Each row of a before or after table is a point. One or more steps were done to the points. Then noise was added and the rows were shuffled. The steps act on columns, c1 being the first. Write out the steps. A step turns or swaps two columns, mirrors them in a line or flattens them onto one, adds a multiple of one to another, or multiplies or shifts one. Angles are multiples of 10 degrees, from the lower column toward the higher: turns from -170 to 170, lines from 10 to 170 but not 90. Use the fewest steps. Two steps may share a column if one is a turn and the other turns, adds or multiplies; they go together, in the order done. Otherwise the lowest column goes first.

Before (11 x 2)
[[ 1.3  3.9]
 [-2.9 -5.1]
 [ 1.4  3.4]
 [ 2.5  0.7]
 [ 2.3 -0.9]
 [ 5.9  2.5]
 [-0.1 -3.7]
 [-4.2  4.4]
 [-3.4  1.3]
 [-8.2 -4.9]
 [-5.5 -7.8]]
After (11 x 2)
[[  2.6   3.7]
 [ -7.3   6.1]
 [ -1.6   6.5]
 [ -0.3  -2.1]
 [ -2.9  -6.2]
 [-11.1  -7.5]
 [ -8.4 -12.6]
 [ -6.3   1.7]
 [ -1.6   5.3]
 [ -6.5  -8.3]
 [ -0.2   0.6]]
Steps: shift c1 by -3.0; multiply c2 by 1.6

Before (8 x 6)
[[-4.6 -1.5  0.4  4.5 -0.8 -1.8]
 [ 4.2  2.8 -7.2 -6.8 -6.6  0.8]
 [ 0.4  2.2 -3.5 -9.8 -2.2 -2.2]
 [-2.8  4.9  3.7  6.8  1.0 -3.2]
 [ 5.0 -2.8  6.0 -1.0  3.9  0.7]
 [-0.8  3.9 -4.8 -7.6 -3.1  4.4]
 [ 4.4 -3.0  8.8 -2.5 -0.1 -1.5]
 [ 3.3 -1.8  3.0  0.9  4.8 -2.8]]
After (8 x 6)
[[ 3.8  6.0 -3.1 -1.1  4.3  0.6]
 [-4.8  1.2 -4.2  9.8 -1.7 -1.6]
 [ 4.3  0.8 13.5  2.4 -3.3 -1.5]
 [ 0.3  2.1 -2.8 -4.6  3.0 -2.4]
 [-2.9 -1.7  1.2 11.9  4.9 -3.0]
 [-0.9  1.7 -5.1 -3.2  4.1  4.2]
 [ 4.9 -3.1 10.9  4.2 -3.5  0.9]
 [ 3.6 -4.5  6.4  5.9 -2.4 -2.9]]
Steps: add 1 times c1 to c3; turn c2 and c5 by 100 degrees; shift c4 by 5.0
